Each row is a point. A path goes straight from each point to the next, and from the last back to the first. The post is the endless flat space through its rows: a point in 2 columns, a line in 3, a plane in 4, and so on, so that a path can go around it. Count how often the path circles the post. Going back the other way cancels.

Post:
[[-1.4 -0.1]]
Path (18 x 2):
[[-3.1  4.1]
 [ 3.0  5.4]
 [ 5.0 -1.2]
 [-1.1 -3.6]
 [-8.5 -2.0]
 [-3.2  3.1]
 [-6.6  2.9]
 [-0.8  2.0]
 [ 5.3  0.5]
 [-0.9 -2.6]
 [-5.9 -3.7]
 [-6.2  1.7]
 [ 0.7  5.5]
 [-2.4  2.4]
 [ 0.6  6.5]
 [ 0.4 -0.1]
 [-0.7 -3.6]
 [-6.9 -1.9]]
Times around: 3

Post:
[[ 4.4  1.4 -1.6 -2.7 -2.0 -0.8  4.3 -3.6]
 [ 4.9 -0.4  3.0 -2.0  4.3  3.5 -2.9  5.0]
 [ 1.5 -1.2  0.5  4.6 -1.8  0.8  3.5 -6.2]
 [ 6.0 -3.4 -1.2 -3.4  0.4 -0.3 -3.3  1.9]
 [ 2.4  1.3  2.3  1.5 -3.3 -0.5  0.2 -0.7]
 [-0.9 -4.2 -3.1 -1.5  1.1  1.3  3.0  4.9]
 [-8.2 -4.9  7.6 -3.3  4.7  9.6 -4.7  3.9]]
Path (25 x 8):
[[-2.0 -3.1  2.4  1.0  3.8  1.6 -1.0 -1.2]
 [-1.9  5.9  2.3 -0.3  1.6 -0.1  3.5 -2.1]
 [ 2.7  4.6  7.9  3.1 -2.8  0.7 -1.6 -8.6]
 [-2.5 -0.4  2.8  1.7  1.0  3.5 -0.3 -2.7]
 [ 2.8  0.0  0.4 -4.0  2.3  8.0 -5.3  0.0]
 [ 1.1 -2.3  2.7 -1.1 -1.6  5.2  0.0  2.1]
 [ 2.5  0.4 -2.5 -1.2 -2.5  3.8  3.6 -0.3]
 [-2.6  3.6 -3.6 -6.8 -2.0  4.5  2.6  0.8]
 [-1.4  1.7 -4.5 -3.8  4.2  1.8  3.3 -0.5]
 [ 3.1 -0.5  5.1  9.9  5.6  4.9  4.6 -9.9]
 [ 3.8 -5.4  5.2  3.6  3.2  2.2  1.9 -2.3]
 [ 5.6 -6.0  4.3 -5.2 -0.3  3.8 -9.1 -1.3]
 [-1.6 -3.4  3.2 -4.9 -2.7  5.7 -1.8  2.1]
 [-0.2 -0.1  7.8 -6.4 -2.4  3.8 -2.9  5.9]
 [ 2.4 -2.2  1.5  3.6 -1.9  4.7  1.4 -1.1]
 [-2.6  1.5 -1.3  2.4 -4.5  2.3 -1.8 -1.5]
 [ 0.6  1.5  2.9 -8.4 -0.4  5.2 -4.6 -1.6]
 [ 5.7 -3.1 -2.2 -2.5 -1.6  4.4  0.2 -0.5]
 [-1.6 -0.5  5.2 -6.4  3.7  7.7  2.2  3.2]
 [ 1.8 -5.1  4.9  5.5  8.8  4.9  5.9  5.9]
 [ 6.1 -1.4  4.2 -2.2  3.7  5.4 -2.6 -1.2]
 [-0.2 -1.8 -0.9 -2.1 -3.1  3.1 -3.3  1.7]
 [ 2.4 -3.0 -8.3 -5.2  1.6 -0.3  2.8  0.3]
 [-5.4  0.8 -0.1 -8.6  1.9  0.8  2.9  4.7]
 [-0.8 -9.8 -0.4 -4.4  0.3 -1.0 -2.4 -1.0]]
Times around: 1

Post:
[[-5.5 -3.8 -1.7 -7.3  2.9 -3.3 -3.6 -3.3 -0.5 -0.3 -1.3 -6.6  3.0  0.3]
 [ 1.5 -1.3  5.3  1.6  0.5  0.9 -3.9 -0.6 -2.7 -3.6 -4.7  1.9  0.0  3.4]
 [ 5.3  3.4 -1.8 -3.0 -2.3 -2.3 -2.9  5.1  5.3  3.7  0.2  2.6  0.1 -8.0]
 [ 1.3  5.2 -8.9  0.7  3.6  1.5  2.1  8.4 -6.0  3.7  1.9 -3.8  1.1  1.4]
 [-6.0  3.3  0.1 -2.8  3.8  3.0 -5.8 -0.8  1.3  2.7  1.6 -2.5  4.4 -4.8]
 [ 1.5 -1.3 -4.0 -4.6  2.1  4.1  2.3  4.0  0.4 -0.7 -2.7 -3.6 -0.4  2.6]
 [ 0.1 -2.1  2.4  1.5  3.9 -2.8  7.9  3.3 -0.4  1.5 -5.3  0.9  2.8  7.4]
 [-7.8 -0.1 -0.5  5.0 -5.6  4.0  0.7 -2.0 -2.4  3.9  3.8 -1.2 -6.8  2.8]
 [-4.4  0.9  0.1  7.1  0.4 -1.5 -2.6  4.1 -0.8 -4.1  1.7 -3.4  2.7 -3.4]
 [-7.3 -3.7 -0.7 -2.0  2.5  1.0 -2.9  1.3 -3.4  1.5  9.4 -3.7  0.7  2.4]
 [-2.0  2.4 -7.1  2.1 -2.1 -1.4  0.5  2.3  3.9  3.6 -0.1 -1.6  3.9  2.5]
 [-6.7  1.1  2.0 -5.9  1.8 -0.9 -3.2 -0.6 -2.3 -1.7  0.6  2.2  5.0 -0.2]
 [-1.7  4.2  6.7  2.6 -7.7  4.3 -4.6 -2.5 -1.6  0.5  4.6  1.3  2.5 -4.4]]
Path:
[[-2.7 -9.1  4.9  0.1  0.8  4.8 -0.8  2.4 -2.2 -7.2 -5.9 -1.4 -0.1 -1.1]
 [-6.1  2.3 -1.0  1.6  2.6 -0.3  4.9  0.7 -5.5  3.8 -1.4  2.9  8.7  3.3]
 [-2.4 -3.6  2.8 -0.4 -5.0 10.0 -5.5  1.5  3.4 -2.0 -1.9 -2.1  3.0  1.2]
 [-2.7 -1.7  1.7 -5.5 -5.5 -2.4 -3.1 -0.1  3.0  1.0  3.0 -2.6 -4.2 -6.4]
 [-2.5 -1.7  2.9  1.4  4.5 -1.7  2.5  2.4 -2.8  2.3  6.5  0.3 -8.7  2.2]
 [-1.5 -2.6  0.1 -5.3  7.1  1.3 -1.4  0.1 -1.4  1.1  0.8  2.5  1.8  3.4]
 [ 1.1  1.1 -6.1  3.8 -5.6 -0.8  5.1  2.0 -2.6  0.7 -0.7  0.2  7.4  4.7]
 [-8.8 -1.5  4.8 -1.5 -1.2 -2.2  0.4  2.0  6.9  2.0  0.4 -0.4  3.4 -5.9]
 [-9.1 -2.6  0.6  0.2  4.1  0.3 -1.0  2.3  6.6 -1.7 -3.8 -9.0 -0.9 -4.3]
 [-8.6  4.3 -1.2 -4.7  0.5 -5.6 -8.3 -4.3 -1.8  3.7  3.8  0.3  3.6  6.0]
 [-0.1  5.5 -1.7  3.5  2.3 -5.3  4.3  7.7  0.9  9.4 -1.6 -5.8  2.8 -6.6]
 [ 4.3 -0.2  1.3 -2.5 -3.9 -0.9 -0.3  5.0  4.9  6.1  2.5  6.1 -0.3 -2.6]
 [ 6.8  1.6 -3.1 -3.1 -2.0  1.6  1.6 -1.0 -3.7  1.0  0.7 -2.1  6.0 -1.0]
 [-5.8 -3.7 -3.3 -0.9 -3.1  5.1 -3.2 -2.9  0.0 -6.9  3.8 -3.3 -2.9  4.9]
 [-5.3  2.4  4.3 -1.8  3.5 -1.4 -2.7  2.1  0.6  0.5  0.9 -0.5 -0.2 -3.2]
 [-8.2  1.2 -2.9 -1.2  2.7 -8.6 -6.5  2.7 -0.5  1.8  0.0 -0.9  3.1 -3.5]]
Times around: 0

Post:
[[  0.9   2.1   0.7  -7.2   1.6  -1.8  -4.2   0.7   4.1  -5.0  -2.1  10.1
   -2.3  -3.6  -8.5   0.2  -0.5   2.0]
 [ -2.1   4.5  -0.8   0.5  -0.4   2.0  -3.1  -1.1   3.4   7.6   0.5   0.4
    0.3   6.9   4.0  -1.8   3.1  -5.5]
 [ -3.7   0.3   1.8  -0.8   3.9  -2.9  -4.0   0.4   7.1  -2.9  -1.6   1.5
    2.4  -5.8  -3.4   1.0  -5.5   0.3]
 [ -0.7  -0.3   1.4 -10.0   3.4  -3.2   4.0  -2.3  -3.9  -3.0  -1.3   0.5
    4.0  -2.5   1.5  -3.0   0.7  -6.0]
 [ -6.0  -6.2  -0.7   2.0   0.5   4.7   2.9  -5.0   4.2   2.7   0.7  -5.5
   -2.1  -1.6  -2.5   8.1  -8.7  -1.6]
 [ -2.3   0.1  -1.2   3.4  -2.7   2.9  -2.3   4.3   2.7  -0.7  -7.8   3.9
   -0.4   2.9  -3.3   2.9  -2.2   3.4]
 [ -0.8   3.8   5.1  -6.0   1.0   4.0   2.3   5.0  -3.0   1.9   2.0   6.7
    0.3   3.5   0.5  -5.4   1.1  -1.9]
 [  1.5   0.8   4.2 -10.2  -4.5  -0.6  -2.9   7.9   2.2  -2.0   3.7   2.5
    1.3  -7.9  -3.2   1.3  -6.3   2.6]
 [  5.1   0.2  -0.3  -2.9   1.1   1.1  -0.1   1.9   1.1   0.9  -2.4   1.1
   -1.0   0.9  -5.8   2.7  -5.7   4.1]
 [  1.5  -6.6   3.5   0.7  -3.2   7.3   1.0  -4.7   2.5   2.3   3.0  -0.2
    3.2   1.5  -5.4   0.4  -2.1  -2.0]
 [  3.8   3.7  -3.6  -1.9   2.3   2.3   3.9   6.7  -3.9   0.2   1.0   6.4
    1.9   6.6  -9.8  -3.7   0.0  -1.1]
 [ -2.3   1.8   2.2   4.3  -2.0  -2.9  -2.7   3.0   0.9   2.3   4.3   3.5
    2.1   4.0   1.2  -2.5  -1.1   1.9]
 [ -1.9   1.7  -2.9  -0.8   3.3  -3.4   2.9   3.9   3.2   0.8   0.0  -3.2
   -3.0   4.0  -4.2  -3.6   4.2  -4.6]
 [ -3.4  -3.3   4.3   2.4   1.4  -2.4  -5.2   0.9   4.0   1.9   1.3   4.0
    0.0  -1.1   2.2  -0.6  -1.2  -4.3]
 [ -2.9   2.2  -2.9  -3.4   0.6   2.3  -0.3   0.8  -2.7  -2.3  -1.6  -1.4
   -1.8   2.5   2.0  -1.6  -3.0  -2.8]
 [  1.2   2.7  -8.4   1.3   2.7   5.9   3.7  -1.2  -3.4   0.9  -0.9  -3.2
    1.3   4.0   6.7   2.8  -0.7   0.5]
 [ -2.0   4.5   1.0   7.0  -2.9   1.3   4.7  -0.5  -5.5  -1.6  -1.1  -0.2
   -1.4   7.3   3.4  -0.6   3.4  -6.2]]
Path:
[[ -0.9   2.5  -5.0   4.7   0.1  -0.6   1.1   0.3  -0.8  -4.3  -8.3  -0.2
    4.5   0.3  -1.5  -2.3   0.1  -3.4]
 [  8.3   1.9   6.2  -4.8  -3.9  -1.5   4.9   5.4  -7.0  -7.0  -0.5   7.4
   -0.2  -6.1   1.7  -0.2   2.8  -1.2]
 [ -2.8   3.5   0.0  -2.1  -2.0  -2.7  -0.2   4.5   6.5  -3.3   6.3  -0.2
    4.2  -5.5  -0.1  -1.2  -0.9  -4.4]
 [  4.9   1.5  -0.6  -1.7   1.7  -6.7   1.4   2.1  -1.9  -6.5   0.2   1.7
   -0.6   4.7  -4.1  -2.0   2.0   2.1]
 [  1.3   6.1   2.5   3.0  -1.7 -10.2  -4.2   2.5   6.5  -1.1  -3.7   0.2
    2.4  -2.7  -7.3   4.7  -1.0   4.9]
 [  2.0  -3.8  -5.8   4.0  -5.6   7.4  -0.7   5.2  -2.8   1.9  -3.9   2.9
   -3.7   3.8  -5.8   4.0  -6.6   7.1]
 [  5.9  -5.7   1.2   2.7  -4.9   2.7   5.7  -4.0  -2.5   3.0  -5.3  -1.2
    2.2   7.8  -3.5  -0.5   2.0  -1.6]
 [ -6.1   1.4   3.2   2.5  -4.9   1.7   6.3   3.5  -1.2  -7.4  -2.2  -0.8
   -4.5   1.7   3.9   0.8   1.4  -6.7]
 [ -2.7   0.6   3.1  -2.0  -4.4  -2.6  -1.5   0.5   5.0  -4.3  -4.1  -1.4
   -2.5   0.7  -6.0   3.1   1.6  -1.2]
 [ -3.6  -1.8  -0.8  -4.3   8.0   6.7  -0.8  -0.2  -0.7   8.6   1.1   1.1
    2.3   2.5  -2.4   0.5  -8.4   3.6]
 [  1.0  -4.1  -1.6  -1.9  -1.1  -0.9  -1.1  -3.4   0.1   2.4   1.2   1.4
    2.5   2.4  -7.9  -4.5  -2.0  -5.8]
 [  1.2   3.8 -14.2   0.5  -3.1  -2.4  -1.6   8.4   1.9  -4.2  -2.0  -1.7
   -0.7   1.3   1.4  -2.6   1.8  -3.6]
 [ -2.4  -7.8  10.2  -4.2   2.4  -2.7  -0.8  -3.2   6.7   2.8   6.5  -1.5
    0.7  -0.9   1.4  -2.2  -7.1  -2.8]
 [ -1.3  -1.8  -1.8   3.1   1.0  -6.5  -3.6  -2.3   2.9  -1.8   5.5  -1.6
   -1.0   7.5  -7.2  -4.1   4.2  -5.2]
 [  5.7   1.9   6.9  -6.4   1.8   0.1  -3.8   4.3  -1.0   0.5   7.6   8.3
    2.2   4.2  -1.9  -8.3   0.6  -3.6]
 [ -3.5   9.2   2.9  -2.7   5.6  -2.0  -3.9   9.4   4.6  -4.0  -1.7   2.1
   -3.4  -1.5  -6.1  -4.0  -0.2   1.0]
 [ -5.1  -1.7  -4.5  -3.7   2.2  -2.3   2.2  -2.3   0.1  -1.8   5.1  -0.7
    3.9  -6.3  -1.4   2.7  -2.7  -2.4]
 [  1.6  -5.9  -3.5  -2.4  -1.0  -2.0  -3.4  -2.2   8.0   6.7  -4.7   1.5
    6.1  -1.6  -4.4   1.8  -1.3  -3.0]
 [  2.6   3.0   3.4  -2.1  -5.1   1.1  -1.1   1.0   4.7  -3.6   4.6  -0.5
    3.9  -1.8   1.7  -3.9  -3.4   3.1]
 [  6.7 -10.0   3.7   0.9   0.9   4.6   3.0   0.7  -1.1   4.6  -4.7   3.0
    5.9   4.6  -3.8   2.7   2.6  -2.4]
 [ -2.3   3.0   0.6  -5.6   3.8  -0.6   1.3  -2.9  -3.3   4.5  -0.9   5.0
   -1.8   5.4  -8.9   0.2   2.0  -1.3]
 [ -0.9   3.9   3.9  -2.0  -0.2  -7.8  -0.2  -0.1   0.3  -1.4  -6.8   0.9
   -0.4   1.8  -2.4  -8.0   5.4  -2.6]
 [  2.5   2.6  -5.1  -5.3  -2.1  -0.5   2.7   2.9   4.3   2.8  -2.4  -3.8
    1.5   0.7  -3.1   0.2  -8.3   3.0]
 [  6.6   0.6   1.7  -3.1  -3.2   4.2   1.9   6.7  -1.3  -2.6   3.0   2.3
   -0.5   4.3  -7.8   0.6  -7.0   3.6]
 [  1.3  -2.7   2.4   1.0   4.2   4.1   2.6   1.2  -0.6   7.6   3.6   1.7
   -3.7   5.7  -0.7   4.2  -3.7   1.9]
 [  1.2   0.5  -1.0  -5.6   0.9   1.5   0.5   0.3  -2.9  -1.9   2.1  -1.3
   -2.5   0.4  -1.2  -0.9  -1.4   1.3]
 [ -5.4   0.5  -1.3   1.6   2.4  -2.7  -4.9   1.3   7.9   4.9  -1.7   5.9
   -1.3  -1.0  -2.4  -2.9   3.6  -5.6]]
Times around: 5
